Each row of a before or after table is a point. The points were changed in one or more steps. Then noise was added and the rows were shuffled. The steps act on how far a point lies along the listed directions, d1 being the first. Name the steps. A step turns or swaps two directions, mirrors them in a line or flattens them onto one, adds a multiple of one to another, or multiplies one. Angles are multiples of 10 degrees, from the lower direction toward the higher: turns from -170 to 170, lines from 10 to 170 but not 90. Use the fewest steps. Two steps may share a direction if one is a turn and the other turns, adds or multiplies; they go together, in the order done. Otherwise the lowest direction goes first.
(in the rows, 128 means zero)

Directions:
(1): [171 128]
(2): [128  85]
Before (9 x 2):
[[ 98 102]
 [ 68 166]
 [103  95]
 [105 116]
 [ 72 154]
 [109 102]
 [ 85 156]
 [131 137]
 [115 110]]
After, 9 rows:
[[161 132]
 [170 134]
 [119 130]
 [149 143]
 [166 142]
 [126 178]
 [125 199]
 [150 130]
 [134 190]]
Steps: mirror d1 and d2 in the line at 60 degrees

Directions:
(1): [171 130  71 122 107 139]
(2): [125 117 121 116 173 185]
(3): [ 89 128 115 166  90 162]
(4): [ 93  79  98 104 130 106]
Before (13 x 6):
[[136  99  66 135  72 151]
 [155 172 176 136 113  73]
 [ 94 109 142 151 130 141]
 [128 131 151 126 158 170]
 [173 125 123  79 172  85]
 [172 145 109 124 145 145]
 [ 88 112 156 173 147 109]
 [181 150 117 124 155 168]
 [ 73 106 160 144 123 189]
 [106 165 182 182 163 197]
 [138 106 137  95 133 117]
 [ 88 138 158 151 139 150]
 [104 145 114 134 131 137]]
After (13 x 6):
[[132  82  55 111  97  56]
 [103 159 124 179  98 185]
 [144 115  87 122  95 120]
 [129 144 112 113 142 112]
 [117 100  72 130 121 168]
 [137 140 146 139 101 152]
 [145 128 137 158 127  64]
 [113 113  93 135 135 166]
 [ 50 114 156 150 110 112]
 [183 112 115  87 104  75]
 [159 123 130 125 125  90]
 [162 112 151  91 189 165]
 [139 126 110 115 111  75]]
Steps: swap d1 and d2; turn d3 and d4 by 160 degrees

Directions:
(1): [ 75 149 144 120 109 120 136  59  98 166 126 116]
(2): [ 94  75 166 143 157 157  99 138 124 155 135 176]
(3): [166 104 104 121 137 155  92  71 170 145  94 116]
Before (9 x 12):
[[136 154 116 112  84 122 130  49 140 156 104  89]
 [174 134  98 130 106  99 139 146 127 120 132 104]
 [134 108  86 116 146 125  97 131 145 135 101 132]
 [121 125 137 116 141 124 114 162 133 144 142 156]
 [ 71 128 155 123 131 113 144 122  98 139 146 146]
 [ 80 174 139 121  97 103 145  85  79 156 129 111]
 [104 151 151 151 127  71 205 238  99  62 183 128]
 [196 127  93 143 166 152 110 174 147  86 110 109]
 [139 148 126 116 103 123 111  43 129 186 130  92]]
After, 9 rows:
[[186 131  98 143 161 143 120 194 132  77 120 118]
 [171 138  98 127 107  97 143 150 118 119 134 103]
 [ 90 167 132 125 100 114 132  56  89 161 118 108]
 [157 145 111 115  91 131 121  57 153 152  97  90]
 [ 73 127 154 121 131 116 140 107 105 145 140 142]
 [ 71 160 163 148 117  65 210 205  81  81 189 123]
 [114 128 141 118 140 119 116 159 124 145 139 158]
 [162 139 117 119 103 130 101  42 146 182 119  93]
 [138 109  83 119 149 122  97 141 146 128 102 136]]
Steps: turn d1 and d3 by 20 degrees

Directions:
(1): [145  97  87 100 196 122 183 156  98  99 124  95 122 142 135 131 111 114
 139  94 162 180 107  93]
(2): [156 158 120 131 101 102 126 129  81  99 143 141 158 185  50 142 142 114
 119 126  73 168 147 120]
Before:
[[116  95  84 117 205 126 184 160 117 102 111  91 100 120 140 137  97 121
  134  89 168 159 106  95]
 [102 135 142 128  76 120  97 118 151 142 130 164 117 119 140 122 137 150
   99 162 103  97 163 138]
 [106 127 172 146 105 166 100 114 181 153 120 135 135  72 175 103 134 145
  120 148 122  85 131 154]
 [102 110 125 143 121 144 109 135 171 153 123 130 137  79 166 120 141 144
  129 135 144  81 142 144]
 [100 133 160 143  74 133  87  97 181 154 137 164 128 103 148 108 131 141
  134 157 120  73 147 160]
 [109 118 149 146 131 147 129 127 160 152 118 129  95  95 174 120 125 121
  132 153 161  84 137 133]
 [135 101  81 116 197 120 173 154 106  73 125  90 122 160 143 136 106 109
  135 105 153 177  88  98]
 [113  65 104  93 211 160 189 154 116 129 108  74 102 106 184 108  89 133
  132  74 212 159  78  81]
 [115 114 135 126 128 147 128 143 156 161 155 103 103  83 186 129 131 140
  140 132 157  76 121 142]
 [134  51  70 105 223 136 207 155 125 127 106  79 104  88 181 119 103 128
  132  76 228 164  86  73]
 [103 148 162 151  75 133  80 124 143 132 124 145 118 107 139 130 121 138
  122 138 101  90 145 150]
 [160  88  92 107 182 108 164 141  70 103 126  94 140 149  95 121 117 106
  137  89 144 182 103  86]
 [138 130 141 129 115 127 129 135 109 115 135 142 139 130 107 119 108 114
  125 142 122 143 148 111]]
After:
[[161 179 138 170  28  94  92  98  92 128 149 172 172 177   3 142 167 129
   86 144  46 141 168 127]
 [115 142 163 158  93 137 106 117 152 150 128 149 106 112 143 125 136 126
  128 166 128  81 150 144]
 [148 159 112 143 109 100 120 127  88  73 146 135 154 201  66 146 133 114
  120 138  67 166 129 121]
 [105 122 129 148  99 139  91 129 168 153 123 142 144  88 147 126 149 142
  119 144 129  78 149 150]
 [129 167 126 150  91 103 113 127  98 106 129 144 143 171  37 155 134 122
  106 129  59 144 153 129]
 [ 93 101 142 131 121 142 117 115 190 155 126 139 110  82 193 104 114 142
  144 138 167  82 129 144]
 [ 94 103 123 108 133 132 132 135 160 141 121 138  95  93 189 115 118 148
  108 141 153 103 138 118]
 [138 116 131 122 136 134 144 146 113 116 129 129 130 116 126 118 101 113
  128 136 143 148 141 106]
 [122 145 155 142  75 135 102 124 147 158 164 128 128 102 139 136 149 137
  126 147 107  69 142 158]
 [103 127 172 146 108 171 102 114 182 154 116 132 130  70 180 104 132 145
  123 146 125  83 130 153]
 [132 176 163 149  34 120  85 106  83 131 144 158 168 183  26 127 148 139
   95 132  45 134 154 133]
 [163 126 112 129 126  97 129 128  61 104 137 119 162 173  42 127 134 105
  127 108  90 177 129 105]
 [ 97 114 141 134 131 142 115 140 155 130 114 120  95  81 190 124 103 139
  134 121 152  97 123 134]]
Steps: swap d1 and d2

Directions:
(1): [138 183 141 100 104 189 110 105 101  94 122 131 132  93 169 174 107 147
 126 153 115 164 148 139 112 109 131 155 208 163 112 143 176 123  66 149
 116 150 134 108 138 110 143 113 119 151 171 140 166 111 111  94 108 223
 174 131  60 153 134 118 110 128 130 127]
(2): [139 132 190 128 164 127 123 112 111 107  83 144 111 109 118 104 104 138
 123 112 117 129 169 165 144  99 114 154 146 172 124 160 120 138 174  80
  94 105  58 130 171 135  83 172 142 184 151 131  72 122 149  93  82 110
 178 106 186 117 189  88 152 123 117 106]
(3): [ 88 178 117 162 157 152 107  98 154 132 116 138  92  94 123 105  97 125
 162 120 118 127 128 110  82  96 146 159 146  81 121 137 102 153 116 119
  63 137 149 170 183 123 150 155  82 120  39 122 120 170 121 162 135 162
  95 108 140  98 141 147  63 141 128  61]
(4): [149 140 191 172 149 119  88 163 112  94  94 141  93  77 120 189 100 125
 138 106  83 104 102  90 111 153 177 142  88 169 122  91 146 111 163 147
 160 126 143 153  90  98 136 139 136 157  70 116 155 138  60 157 131 127
 125 138 142 193 131  85 145 105  97 153]
(5): [114 107 140 141  85 170 127 136 106 147 156  92  84 106 101 109 114 111
 101 125 145 108 147 167 114 137  98 156 138 128  89  90 163 149 196 184
 161 144 107 162 170  97  69 159  83  74 127 163 140  84 151  78 185 124
 108 148 136 174 127 118  86 168 136 140]
Before, 8 rows:
[[ 96 191 104 147 123 189 101 110 137 138 154 126 103  91 154 168  97 135
  147 126 114 145 128 101  76 114 158 131 174  87 111 122 145 126  69 171
  101 165 200 142 135 101 190 113  83 104  74 138 179 170  89 142 136 222
   98 126  65 149 101 165  57 154 129  97]
 [113  84 143 146 145  95 152 150 148 144 140 118 142 149 109 105 157 112
  128 126 140 106 111 133 142 141 135 115  83 106 135 100 103 115 171 138
  151 123 122 132 109 140 123 134 144 107 103 126 136 126 149 121 167  93
   93 130 151 122 111 132 137 153 135 151]
 [ 88 194  65  77 111 170 138  71 152 138 153 139 165 133 164  94 128 141
  130 177 157 173 145 140 116  79 120 132 215  80 134 172 134 163  32 112
   46 159 143 111 166 138 170 118  99 129 138 139 130 154 172 125 121 201
  131 110  74  49 124 199  78 146 161  86]
 [132  92  80 123 144  62 144 147 167 146 135 136 151 169 124 137 172 122
  144 137 151 103  87  80 134 169 120  95  53  95 146 126  93 104 105 127
  138 119 169 127  69 131 152  94 145 102  87  89 137 151 115 179 144  54
   95 137 151  98  82 176 152 117 134 157]
 [ 95 172  67 131 100 156 124 115 162 147 173 113 117 121 153 147 140 114
  152 156 143 142 102  90  67 141 129 130 148  71 117 105 131 128  66 162
  119 149 196 139 145 101 185  89  80  78  72 135 192 141 104 158 177 201
   82 128  61 113  92 182  47 153 144 109]
 [106 145  86 110  86 186 147 120 124 128 178  98 108 126 133 104 117 125
  105 148 163 151 132 157 106 115 118 149 171  86 100 104 141 146 109 187
  134 157 151 128 163  95 126 128  71  59 135 155 164 102 168 101 195 175
   96 157  88 130 103 176  62 162 151 101]
 [103 164 110 140 122 144 129 118 143 134 137 109 119 125 117 142 128 129
  149 141 123 142 121 123 111 116 133 139 147 109 135 135 122 149 116 127
  110 146 144 124 152 129 144 125  88 120  94 138 114 140 131 127 147 148
  114 132 111 121 145 157  88 143 131  82]
 [132 157  82  94  90 143 126 113 122 116 138 121 165 148 183 186 134 135
  139 141 104 152 115 108 115 152 149 106 157 126 125 127 149  87  37 160
  145 126 170  93  77 120 176  81 133 140 150 124 175 121 111 141 128 202
  125 143  57 156  96 151 111 108 130 149]]
After:
[[143 177 197 127 182 145 115 114 105  60  69 155 100  86 137 128  77 148
  126 117 103 152 153 151 126  85 158 170 161 174 121 155 114 130 135  89
   82 113  87 121 158 109 120 169 129 197 131 119 100 134 129 114  86 153
  174 118 165 120 185 103 139 109 112  79]
 [138  97  90 111 167  54 153 130 167 138 119 144 163 179 127 119 171 133
  146 134 152 113 103  95 150 147 111  95  68 105 155 159  76 108 100  84
  104 105 138 115  88 150 139 103 163 138 110  84 106 156 136 170 109  47
  123 115 172  66 111 170 168 108 135 136]
 [144 164 104  79 124 130 128  90 122 103 108 141 176 156 189 164 129 148
  139 133  98 167 141 126 133 125 142 112 176 142 135 169 128  89  35 107
  106 105 126  75 104 142 165  97 161 184 182 117 132 129 131 127  80 189
  166 121  88 119 133 138 137  96 124 125]
 [121 193 145 117 187 118 121  84 156 103  89 165 129 114 159 128 116 142
  169 138 115 161 146 110 102  86 134 143 164 129 144 184  93 126  72  47
   44 105 111 115 172 139 170 131 142 203 109 114  97 168 116 148  62 177
  171  82 136  54 179 136 115 115 120  67]
 [127 217 176 147 163 146  75 122 130  75  77 173 119  52 157 193  80 145
  155 142  77 143 108  74  97 111 207 150 153 153 135 135 149 132  75 116
   83 145 161 141 104 102 190 136 127 203  52 111 158 181  61 177 102 196
  141 117 107 136 144 124 121  97 105 119]
 [119  86 152 141 165  86 153 135 147 137 122 127 148 149 116  96 153 118
  129 119 133 111 124 139 151 128 131 116  93 118 139 117  88 115 173 109
  131 114 100 124 115 151 119 141 159 132 115 119 114 132 157 118 144  87
  112 117 167 106 130 125 152 146 132 140]
 [103 204 125 125 168 172 112  76 141 125 119 155 123 107 161 128  95 155
  151 121 116 163 168 134 104  71 139 136 200 115 128 190 111 132  63  93
   38 136 139 115 167 137 170 134 115 167 123 131 109 178 130 121  63 207
  154  88 107  87 157 149  94 139 126  61]
 [112 173 138 149 143 134 119 120 141 121 116 123 116 115 117 154 122 132
  154 131 110 137 125 119 114 113 143 147 142 129 139 143 116 142 125 107
  102 137 131 126 149 132 144 134 101 153  88 131  97 151 118 132 121 144
  132 125 128 124 163 138 107 131 123  81]]
Steps: turn d2 and d4 by 160 degrees; turn d2 and d5 by -60 degrees

Directions:
(1): [208 136  83 180  90 114 144 120 133 173 144 116 105 151  92 149 175 134
  82 190 155 125 122  98 129 195  60 114  70 173 134 179 121 131 158 124
 124 124 172 116 102  81 159  86 124 106 147 148 121 137 134 112 141 109
 107 141 148 124 131 105 166 134 107 107]
(2): [ 91 168  91 114 156 134 100 149 108 129 154 139 126 103 135 139 195 124
 117 147 113 155 210 120 106 108 151 147 151 212 117 173 152 134 124 101
 121 146  73 139 133 174 120  59 149 114 104 100 194 174 108 151 141 127
 108 141 120 152 118 152 144 180 115  92]
(3): [107 110 171 135 119  91 107 176 128 130 115 127 104 108 147 113 123 167
 159 186 133 160 114 115 132 159 151 145 181  58 162 113 130 150 180  88
  80  71 143 113 148 140 132  99 115  85 135 205 105 160 130 160 130 130
  91 110 108 162 111 121 140 180  60 131]
(4): [ 91 110 110 143 148 137  70 132  96 171 127 158  65 129 130 174  82 111
  80 126 147 163 147 138 142 131 152 149 111 102 127 128 156 164 153 121
 146 122 115  64 161  72 106 144 106  89 121 119 155 194 123  96  79 157
 169 156 200 116  92 126 129  82 147 144]
(5): [ 88 122 100 151 127 188 116 141  86 111 109 149  94 138 146  93 136 160
 120 116 127  77 119 192 134 161  86 141 170 130 146 131  97 148 122 166
  86 174 105 103  99 106 153 106  79 104  68 118 120  95 112 172 120 161
  88 113 107 151 123  41 136 102 161  96]
Before (13 x 64):
[[219 124 142 168  79 105 168 113 164 143 113 109 133 166 110 134  94 126
  102 157 148  93  76 129 144 155  83  90  67  87 118 115 102 123 139 148
  145 123 199 139 119  87 155 182 121 151 162 157  82  86 149  94 118 105
  140 114 143 113 139  98 126 114 126 148]
 [117 136 146 120 110 140 147 118 132  84 130 132 162 126 126  84 112 136
  159 105 101  80 122 159 130 113 124 127 151 135 103 114 112 118 100 166
  119 160 121 136 128 141 129 129  98 155 108  99 109  80 124 147 131 122
  135  98  99 133 144 102 124 118 133 129]
 [107  76 173 108 122  88 107 133 174 150 113 112 153 142 124 163  50 114
  141 135 147 169  90 114 154 120 169 140 132  44 127  88 127 120 134 105
  126  59 147 110 160 122 115 170 153 113 168 165 102 147 159 121 134 113
  146 103 170 107 119 151 116 114  92 188]
 [128 130 119 139 136  66 112 182 123 151 115 120 117 107 113 155 183 166
  123 192 144 188 145  63 139 144 142 142 135 146 154 160 152 140 161  88
  107  83 139 118 144 159 139  61 152  95 146 161 154 185 120 156 151 101
   92 135 116 159  99 150 172 210  62 110]
 [249 150 105 148  90  88 200 119 172 135 148  72 189 154  82 119 204 116
  153 175 117 101 133  74 114 159  83 101  86 184 123 153 122  72 129 124
  144 112 180 199 116 159 155  87 168 158 167 139 104  88 141 110 175  73
  107 129  76 133 165 160 134 157 106  96]
 [192 158 141 121 125  56 159 132 171  99 152  95 181 103 113 100 212 132
  153 193 106 150 152  67  91 145 143 139 141 178 123 181 138  97 145  71
   96 119 134 176 120 173 144  62 170 137 171 151 148 104 131 146 172  93
   87 121  77 146 154 191 160 217  73 125]
 [129 112 130 124 124 134 155  91 135 104 124 121 126 143 128 119 117 129
  134 128 115 118 108 134 121 132  94 105 129 135 117  95 126 122 114 144
  139 117 140 138 120 128 156 152 116 135 127 111 103 114 140 117 115 122
  125 123 117 134 143 127 132 116 131 126]
 [157 136 159 113  93  88 166 134 156 125 121 118 139 132 123 124 131 124
  146 150 129 144 104  97 124 139 129 119 110 123 118 122 133  96 145 103
  128  86 153 131 125 141 146 127 145 136 160 146 117 124 119 110 140  98
  127 130 128 123 143 124 143 141  90 122]
 [136 147  57 166 124 175 136 111 117 164 106 125  95 157 125 130 157 123
   93 132 122  79 148 185 140 144  56 126  84 175 110 155 111 138 102 163
  133 200 126 117  90  87 148 104 135 137  94  78 134 110 127 114 149 135
  113 152 135 128 139  64 130  85 182  98]
 [ 97 187 112  82 139 135 130 155 122 102 150 123 142  88 160 105 227 152
  153 134 107 132 204 122 103 115 130 138 172 234 110 172 136  99 100 111
   92 159  57 176  92 235 130  30 165 135  95  94 181 135 123 177 182 125
   81 114  58 165 127 149 135 227 105  78]
 [156 128 196  78 121  73 149 110 180 133 150 114 163 120 108 152 113  76
  155 119 124 175 160  56  99  50 191 114  95 126 119 114 164  96 124  70
  159  89 147 183 135 171  97 155 186 163 168 130 135 146 127  89 135  82
  147 138 125 105 137 213 130 161  87 175]
 [122 142 124 134 127 125 155 102 141 128 144 123 160 106 117 131 171 122
  127 137 124 140 176 106 107 117 146 138 130 180  97 150 144 101 128 111
  150 125  96 137 123 150 129 112 160 152 154 112 182 125 149 150 144 111
  141 140 126 130 138 184 126 174  92 130]
 [ 85 129 136 122 133 153 144 170  99  98 119 151 130 111 152 107 141 164
  182 117 127 114 112 175 125 131 128 122 210  95 150 124  96 138 125 135
   74 145 118 140 117 154 164 108  99 112 104 130 112 103 123 163 144 152
   74 112  90 156  99  85 143 143 126 121]]
After:
[[197 126 148 150  89 118 167 108 162 125 106 112 144 161 120 133  81 119
  112 127 137  87  79 138 140 133 104  87  75  80 111 102 101 119 120 155
  153 132 184 143 122  98 146 203 123 166 157 136  88  74 155  88 108 110
  151 108 143 106 141 106 108 104 145 155]
 [111  76 173 113 126  88 105 133 177 154 113 113 150 145 124 166  50 114
  143 134 147 170  87 112 158 121 167 137 133  45 128  90 127 119 134 105
  126  59 150 109 161 118 117 167 153 113 168 164 101 149 161 121 136 113
  147 103 173 105 116 149 118 118  96 187]
 [169 129 190  88 114  66 145 116 176 142 154 110 154 126 103 154 121  82
  151 139 129 177 158  49 102  65 179 117  91 127 125 124 161  97 135  60
  152  82 154 181 138 164 100 145 185 155 171 138 133 152 128  90 138  78
  142 142 127 109 134 210 139 172  76 172]
 [ 89 128 133 127 125 153 145 173  95  97 121 150 131 111 152 108 148 165
  181 123 130 120 109 171 122 135 125 119 209  95 148 128  95 141 130 135
   75 143 120 140 113 157 165 100 100 107 107 129 111 103 122 162 138 151
   74 114  89 158  99  86 147 142 119 120]
 [222 151 113 125 109 102 198 109 170 114 146  79 206 147  96 118 188 102
  165 134 104  98 139  93 112 123 107  99  97 185 112 135 123  63 102 132
  156 127 157 203 125 178 140 115 175 180 156 111 113  76 133 111 168  77
  125 132  70 127 173 173 116 138 133 102]
 [131 145  59 164 126 177 133 113 122 157 105 129  97 152 128 134 154 118
   98 126 119  78 151 186 141 139  55 129  87 174 105 154 110 139  99 166
  132 200 125 118  89  91 146 112 135 137  94  75 138 103 125 112 150 137
  114 148 128 124 139  68 124  82 185 104]
 [126 142 122 136 126 124 158 107 144 129 146 122 158 105 113 129 168 126
  129 142 126 141 175 102 106 117 146 136 127 182 101 153 144  99 133 109
  148 121 100 143 120 149 132 108 159 149 153 114 178 126 148 148 142 110
  136 143 125 132 137 180 130 175  92 127]
 [ 89 132 133 104 159  88 112 168 123 126 111 130 145 103 127 148 155 149
  139 136 125 180 158  83 137  97 175 141 152 142 136 137 157 127 128 110
  122 104 107 134 152 178 119  94 154 125 131 125 164 169 118 155 140 110
  115 134 111 149 101 165 143 188 100 124]
 [131 110 126 129 122 131 158  95 132 107 124 119 122 143 125 120 117 130
  127 133 118 118 108 131 125 134  88 102 128 135 122  97 125 126 120 143
  137 117 147 139 117 121 159 147 119 135 125 115 104 118 141 111 116 117
  117 119 116 139 145 130 133 119 130 125]
 [161 159 146 103 142  68 157 124 171  80 151 100 200 102 121  94 192 121
  165 153  94 146 157  81  95 111 163 142 153 172 113 163 139  98 126  79
  109 134 112 189 122 191 130  85 170 156 162 124 155  95 124 145 163 102
  103 122  74 142 156 202 148 200  94 128]
 [104 181 112  85 140 135 130 156 123 103 147 125 139  88 155 102 234 156
  150 143 107 135 202 119 101 123 127 135 169 237 111 179 138  99 101 111
   89 156  60 174  93 233 131  27 166 130  98 105 181 144 120 177 178 126
   78 118  60 166 128 144 142 229 100  76]
 [146 136 164 100 103  97 166 129 150 113 119 120 144 127 131 116 124 120
  150 132 123 139 103 109 119 121 145 120 116 122 112 117 133  89 130 106
  136  89 139 133 134 147 137 139 151 148 154 132 118 117 115 108 137 102
  137 127 127 122 143 132 139 132 104 126]
 [138 138 140 136  95 131 152 125 139  95 138 128 152 127 115  84 126 145
  148 134 106  88 119 147 134 138 107 129 136 137 106 127 108 125 117 159
  110 144 137 130 123 127 143 115  99 142 115 119 100  86 130 143 138 118
  119 100 106 140 143  96 137 130 118 121]]
Steps: flatten d1 and d3 onto the line at 120 degrees
